Each wall is flat, endless, passes through zero and stands at right angles to its row. A trip goes straight from one point to another. List the walls that it crosses, first one first.

Walls:
(1): .55 -.56
(2): -.28 .80
(3): .12 .07
(4): -.23 .37
Trips:
-.09 .36 to -.05 -.59 -> 3, 2, 4, 1
.02 -.36 to -.51 .21 -> 1, 4, 2
.10 -.09 to -.08 .63 -> 2, 4, 1
-.11 -.90 to -.15 .04 -> 1, 4, 2
.55 .40 to -.57 .20 -> 1, 3
-.07 -.34 to .34 -.31 -> 3

Walls:
(1): .13 .27 -.35 .04 .43 -.47 -.23 .27 .15 .36 -.27
(2): .47 .20 -.09 .19 -.17 .23 .28 .21 -.28 -.29 .78
(3): .56 -.22 .45 .01 -.45 .18 -.15 .39 .32 .41 .36
Trips:
.47 -.42 .65 .28 .44 -.28 .31 -.11 -.34 .34 -.21 to .20 .36 -.50 .02 .03 .23 .11 .41 .07 .02 .05 -> 2
.41 .30 -.72 .19 -.06 -.52 .01 -.27 .10 -.42 -.17 to .05 .09 -.25 -.38 -.60 -.15 -.01 -.05 -.18 .84 .05 -> 3, 2
-.47 .45 .14 .36 -.21 .47 .28 .26 -.61 -.20 -.37 to -.48 .26 .08 -.15 -.09 -.56 -.26 -.13 -.60 .41 -.45 -> 2, 1
-.04 .48 .29 .36 -.24 -.27 .17 .13 -.24 .02 -.01 to -.37 .02 -.24 -.14 .60 .52 .16 -.05 .48 .02 .16 -> 3, 2
.58 .34 .37 .11 .21 -.16 -.06 .35 .12 .58 .50 to .10 .19 -.10 .05 .09 -.94 .19 -.33 -.79 -.15 -.34 -> 3, 2
.20 .36 -.33 .13 -.19 .14 .03 -.06 -.37 -.56 .36 to -.06 -.21 -.20 .37 -.07 -.01 .01 -.15 .06 -.38 .24 -> none
.39 .07 -.32 -.16 .06 -.22 -.42 .20 .22 .11 -.49 to .04 -.19 -.07 -.54 .16 .03 .93 -.05 -.81 .22 .47 -> 3, 2, 1
-.86 -.45 -.04 .16 .17 -.52 .47 .11 -.38 .20 .04 to .19 .01 -.12 .34 .29 -.41 .30 .20 .12 .18 -.77 -> none
.27 .58 .20 -.51 -.53 -.28 .22 -.05 .19 -.16 -.52 to -.40 .28 .03 .10 -.35 -.32 -.36 -.12 .52 .49 .05 -> none

Walls:
(1): .53 -.09 -.36 .24 .12 .15 -.28 -.09 .41 -.21 -.44 .26 .20 -.04 -.20 -.11
 -.10 -.16 -.19 -.35 .32 .13 -.65 .13 -.55 .57 .31 .15 -.29 .01 -.80 .36
(2): .41 .05 .40 .06 .28 .29 -.14 .19 .05 -.32 -.67 .19 .14 .30 -.16 .16 .03
 -.04 -.09 -.10 .38 -.54 -.11 .25 .12 .17 -.20 .39 .02 -.94 .71 -.49
(3): -.06 -.58 .13 -.12 -.10 -.16 -.32 .59 -.12 .35 -.25 .12 -.07 -.07 .52
 -.24 .08 -.22 .35 .28 -.16 -.22 .34 -.04 -.19 .09 -.36 .37 -.33 -.11
 -.08 .00
(4): .07 .04 .26 -.13 -.18 .35 .38 -.36 .01 -.02 .75 .17 -.28 -.25 .07 -.09
 -.35 -.56 -.55 .25 .40 -.42 -.36 -.39 .11 .09 .05 .44 -.08 .16 .12 .39
(5): .29 -.03 .35 .17 .31 .23 .13 .35 .03 .28 .03 -.06 .16 .18 -.07 -.20 -.15
 .24 -.05 -.05 -.20 .03 -.50 .09 .07 -.09 -.12 .15 .04 -.08 -.18 .33
Trips:
.03 .15 .21 .59 .52 .28 -.08 -.02 .31 .17 .44 .09 .13 -.75 .07 .05 -.01
 -.17 -.47 .84 -.19 -.08 -.22 -.25 .26 .14 .19 .37 .07 .00 -.12 .00 to .20 .04 .21 .00 .20 .01 -.17 -.26 -.71 .27 .23 .40 .11 -.42 .06 -.57 .32
 -.19 -.45 .11 .29 .13 .04 .03 -.22 .07 -.08 .57 -.11 -.14 .46 .15 -> 3, 2, 1
-.14 .18 -.35 -.12 -.55 -.02 -.10 .04 -.54 -.06 -.25 -.59 -.07 .22 -.27
 -.36 -.24 -.11 -.26 -.19 -.02 .39 -.13 .23 .48 -.05 -.10 -.28 .22 .07
 -.22 -.14 to .05 -.33 -.34 -.32 -.30 -.06 .11 .19 .11 .05 .43 -.27 .28 -.27 .11 .22
 -.07 .30 -.20 .36 -.06 .02 -.39 -.06 .16 -.02 .39 -.04 -.43 .24 .54
 -.25 -> 4
.23 .01 .34 .11 -.23 .36 -.14 .09 .10 .18 -.08 .06 -.03 .20 .41 -.15
 -.09 .24 -.18 .23 .05 .07 -.22 -.11 -.33 .19 .12 -.23 .01 -.22 .18 .11 to .21 -.15 .00 .21 -.64 -.14 .03 .10 .49 .13 -.30 -.32 -.31 .34 .41 .16
 .27 .04 -.27 -.33 -.14 -.29 .37 .19 .27 -.24 -.05 .10 -.03 .01 .60 .10 -> 1, 4, 5
.35 -.47 .03 .30 .30 .13 -.48 -.22 .52 -.42 -.15 .25 -.30 -.31 -.28 -.10
 -.23 -.15 -.15 .25 -.27 -.22 .39 -.20 .14 .02 -.35 .50 .46 -.26 .08
 -.07 to .29 -.29 .67 .50 -.32 -.05 -.12 .38 -.10 .28 -.18 .22 .09 -.29 -.25 -.10
 .27 -.21 -.66 -.37 -.16 -.18 -.32 .08 .52 -.35 .04 -.10 .12 -.08 -.04
 .20 -> 5
-.41 -.20 .36 .16 .30 .04 -.60 .22 .17 .02 -.19 -.29 .53 -.36 .45 .48
 -.40 .11 .23 -.22 -.06 -.30 -.39 -.38 .24 -.22 -.54 -.46 -.06 -.29 .69
 .10 to .06 -.05 -.31 .89 .02 -.12 -.54 .01 -.15 -.13 -.29 .45 -.06 .43 .07 -.31
 -.18 .26 -.20 -.25 -.54 -.01 .18 .19 -.25 .13 .54 -.30 .02 .16 -.24 .05 -> 1, 2, 3
-.25 -.30 .53 .59 .30 -.22 .09 -.01 -.28 .15 -.34 -.32 -.20 .11 -.37 .06
 .55 .13 -.63 .04 -.08 .29 .07 .23 .03 -.28 -.29 -.02 -.40 .18 -.01 .07 to .19 -.03 .15 -.02 .05 .28 -.49 -.31 .34 -.03 .03 -.21 .45 -.01 -.73 .34
 .12 .19 .09 -.10 .27 -.25 -.83 -.25 .02 .24 .08 .10 .15 -.10 .15 -.10 -> 3, 1, 4
.51 -.22 -.02 -.11 .39 .12 .34 .10 -.20 .58 -.70 -.41 -.34 .51 -.17 -.08
 -.30 -.41 -.10 .42 -.31 -.31 -.20 .13 -.03 -.14 -.27 .12 -.24 .63 -.10
 -.18 to .13 .27 -.30 -.33 .09 -.03 .28 .01 -.08 -.39 .19 .63 .26 .25 .06 -.19
 -.29 .25 .15 -.22 .21 .00 .02 -.30 .15 .34 -.10 .09 -.20 -.45 -.09 -.19 -> 3, 5
.01 .29 -.01 .26 .02 -.06 .31 -.29 .06 .12 -.04 -.45 -.09 -.28 .20 .04
 .01 .21 -.04 .12 .13 .10 -.24 -.29 -.16 .18 .10 .08 -.15 .10 .00 .33 to -.22 -.26 -.24 -.62 -.48 -.17 .51 .09 -.10 .04 .19 .27 -.27 -.17 .02 .11
 .04 .05 -.54 -.11 -.32 -.17 -.26 .12 .22 .11 .38 -.46 .66 .16 -.14 .20 -> 5, 1
-.24 .05 -.11 .59 -.36 .14 -.24 .01 -.08 -.15 -.04 -.66 -.41 -.01 .09
 -.05 -.13 -.02 -.27 -.17 .26 -.19 -.42 .34 .00 -.20 .16 -.32 -.57 .12
 -.31 .07 to -.26 -.19 .26 .09 .28 .03 .51 -.21 -.05 .41 -.28 .25 .07 -.14 .07 -.33
 -.10 -.32 .31 -.09 .39 .22 .27 .09 -.22 -.07 -.56 -.65 -.20 -.39 -.04
 .74 -> 3, 4
-.33 -.61 -.27 -.04 -.37 -.13 .14 .10 -.14 .68 .31 -.09 -.03 -.24 -.38
 -.55 -.21 -.10 -.28 .22 .02 -.10 .00 -.02 .26 .24 .00 .03 .05 .27 .02
 -.44 to .00 -.31 .07 .02 .24 -.32 -.14 -.35 -.02 -.17 .25 -.05 .08 -.34 .11 -.26
 .23 .30 .42 -.04 .03 .37 .07 -.06 .45 -.43 .14 .16 .28 -.39 .44 .06 -> 4, 3, 2

Walls:
(1): -.19 .34 -.50 .15 .12 -.18 -.36 .37 .33 -.31 .23 -.17 .00 .14 .41 -.34
 .12 .13 .32 -.01 -.09 -.25 .23 -.11 .08 -.24 -.07 -.26 .09 .20 -.11
 -.27 .24 -.29 -.27 -.27 .41 -.07 -.26 -.05 -.02 -.06 .11 .50 .05 .12
 .18 -.50
(2): -.24 -.49 .14 -.64 -.74 .36 .05 -.34 -.01 .14 .11 -.27 .05 -.33 .13 -.11
 -.27 .65 .38 .25 -.09 .08 .23 .19 -.04 -.09 -.61 .10 -.31 .36 .01 -.42
 -.27 -.07 -.09 .21 -.06 -.18 -.15 .16 -.02 -.10 .06 -.11 .00 .13 .07
 -.12
(3): -.10 -.29 .24 -.35 .10 .38 .39 .10 -.20 .20 -.18 -.19 .55 .14 -.25 .21
 -.35 .29 -.27 -.24 -.25 .00 .03 -.12 -.20 -.12 .24 -.18 -.04 -.24 .00
 .02 .09 -.16 .17 -.08 .46 -.20 .12 .36 .17 -.05 -.04 .10 -.28 -.07 -.19
 -.24
(4): .58 -.02 .37 .08 .49 -.05 -.28 -.20 .07 -.36 .03 .22 .18 .04 -.20 .09
 .02 -.34 .05 -.38 .00 -.19 -.43 -.12 .06 -.03 -.06 -.03 .23 .28 -.06
 .48 .27 -.37 -.43 -.55 .02 -.04 -.44 -.41 -.38 .34 .03 -.18 .33 .12 .48
 .11
(5): .05 -.13 .48 -.20 -.17 .24 -.38 .30 -.08 -.57 -.21 -.24 .46 -.13 .23
 -.44 -.19 -.30 -.41 .21 -.16 .03 .30 .15 -.06 .20 -.04 -.31 -.27 .14
 -.16 -.41 -.16 -.30 .40 .38 .00 .03 -.32 .28 .09 -.63 -.04 -.13 -.13
 -.25 -.17 .17
(6): -.28 -.14 .02 -.09 -.02 -.35 -.21 .12 -.06 -.03 .39 .08 .36 -.19 -.60
 .24 .09 -.03 .04 -.07 .21 -.14 .29 .16 -.09 .32 .08 -.94 -.40 .64 -.13
 .12 -.20 .20 .00 -.21 -.05 -.16 .15 -.02 -.41 .12 .08 .29 .12 .10 .03
 -.03
(7): .05 -.09 .49 -.11 .36 .11 -.35 -.22 -.40 -.12 .31 -.26 -.30 .06 -.19
 -.21 .12 -.09 .00 .22 .03 -.04 -.15 .01 -.25 .03 -.40 .02 -.50 .20 -.42
 -.13 -.10 -.35 -.12 .24 -.08 .55 -.31 -.22 -.09 -.01 -.19 .06 -.05 .08
 .20 -.14
(8): -.44 .08 -.26 .05 -.16 -.25 .08 .01 -.20 .11 -.31 -.05 .25 -.28 .40 .08
 -.40 .28 -.16 -.06 -.19 .23 -.45 .09 .15 -.30 .24 -.18 -.11 -.01 .58
 .09 .34 -.39 -.15 .51 .23 -.12 -.22 -.17 .18 -.39 -.17 .44 -.71 -.09
 .23 .01
(9): -.12 .30 .10 .16 .18 -.44 .41 -.06 -.52 -.46 -.12 -.36 .33 .05 -.45 .08
 -.15 -.15 .05 -.20 -.59 .33 .08 -.06 .14 -.50 -.05 -.52 -.67 -.26 -.35
 .25 .17 -.23 .15 .36 .32 -.12 .40 -.01 .16 .17 .03 -.28 -.22 -.09 .38
 .08
(10): .49 .03 .13 -.05 -.29 .26 .10 .56 -.18 .05 -.09 .40 .02 .01 -.27 -.23
 -.02 -.20 .27 .04 .30 -.06 .44 -.06 -.09 .35 -.28 -.56 -.38 -.12 .17
 -.24 .09 .15 .06 .02 -.21 -.52 .04 -.49 -.26 .00 -.02 .30 -.05 .06 .01
 -.18
Trips:
.25 .12 -.16 .22 -.05 -.07 .20 -.40 .33 .10 .39 -.37 -.17 -.07 .47 -.32
 -.41 -.01 -.21 .41 -.34 -.12 .76 -.21 -.57 -.32 .22 .34 .06 .71 -.13
 .05 .13 .13 .28 .07 .02 -.22 .01 -.19 -.10 .04 .15 .41 .04 .09 .44 -.36 to -.24 -.47 -.14 .34 .32 .20 .06 -.03 .23 .35 -.09 -.14 -.34 -.04 .43 -.20
 .08 .14 -.31 .31 -.35 .01 -.20 -.22 -.19 -.05 .02 .27 -.04 -.18 .61 .11
 .44 .20 .03 -.32 .18 .04 -.24 .04 -.02 -.31 -.10 -.50 -.76 .13 .18 -.05 -> 8, 7, 3, 2, 1
-.08 -.44 .17 -.06 .40 .18 -.61 .26 .11 .16 .10 -.19 .10 -.08 .00 -.15
 .17 -.21 -.25 .23 .04 .06 .02 .08 -.74 -.27 .06 -.11 -.28 -.06 -.20
 -.45 -.41 .04 .55 .36 .29 .49 -.47 -.08 .61 -.05 -.33 -.22 .16 -.78
 -.19 -.23 to .17 -.47 .17 -.17 -.14 -.47 .21 .02 -.53 .17 -.15 .34 .21 .06 -.03 .06
 -.62 .07 .02 -.07 -.34 .15 -.10 -.07 -.16 .36 .04 -.11 -.55 .05 .17
 -.15 .00 .10 .04 -.33 .29 -.49 -.18 .24 .09 -.02 .06 -.30 -.03 .08 .43
 .27 -> 9, 6, 8, 10, 4, 7
.09 -.51 -.07 -.28 -.05 -.23 -.22 -.18 .61 -.45 -.36 .20 .18 -.10 .02
 .67 -.12 -.24 .05 -.23 .56 .11 -.03 .13 .22 -.06 -.61 -.22 .28 .13 .33
 .06 -.15 .31 -.42 .07 .22 .02 .84 .31 -.24 -.48 .26 -.25 -.40 .00 .23
 -.12 to .33 .24 .23 -.37 .08 .06 -.08 .35 .19 -.41 .27 -.47 -.20 -.34 .03 .16
 .08 .07 .08 .10 -.17 -.38 -.19 .01 -.19 .17 .74 -.24 .23 .16 -.17 .16
 .35 .27 -.46 .10 .15 .07 -.05 .17 -.39 -.10 .09 .03 .29 .12 -.05 -.31 -> 8, 1, 2, 5, 3, 7
.36 -.05 .61 .10 -.08 -.20 .26 -.34 -.03 -.23 -.03 -.49 -.04 -.01 .06
 .04 .67 .07 -.28 .15 .27 -.12 .23 .59 .69 -.33 -.24 .50 -.17 .37 -.01
 -.18 -.37 .17 -.14 .70 .43 .15 -.78 .16 -.08 .59 -.10 -.06 .45 -.24 .29
 -.19 to .08 -.11 .12 -.14 .19 .18 -.35 -.04 -.25 .21 -.62 .47 .30 -.04 -.10 -.37
 -.07 .28 -.25 .08 .19 .44 -.04 .48 .01 -.02 -.07 -.16 .04 -.35 .03 -.09
 -.06 .41 .32 .51 -.02 -.19 .28 .05 .37 .01 -.19 .28 .21 .83 .07 .27 -> 4, 10, 8, 3, 7
.31 .44 -.01 .06 -.42 -.21 .48 .29 -.34 -.22 -.24 -.22 .04 -.54 -.50
 -.22 -.02 .17 -.28 .04 .39 .11 .26 .17 .24 -.07 -.39 -.02 .16 .35 -.02
 -.41 -.28 -.41 -.07 -.14 -.16 .56 -.23 -.31 .01 .20 .02 -.28 .08 .22
 .26 .21 to -.17 -.04 .12 .03 .42 -.04 .01 .26 -.23 .10 .64 -.71 .09 -.82 -.32 .11
 -.28 -.38 -.45 .08 .23 .14 -.26 -.09 .49 -.01 .32 .09 -.20 -.10 -.23
 .17 -.45 .17 .54 -.67 -.31 .48 -.05 -.04 .07 -.10 -.04 -.02 .16 .24
 -.02 -.53 -> 10, 2, 3
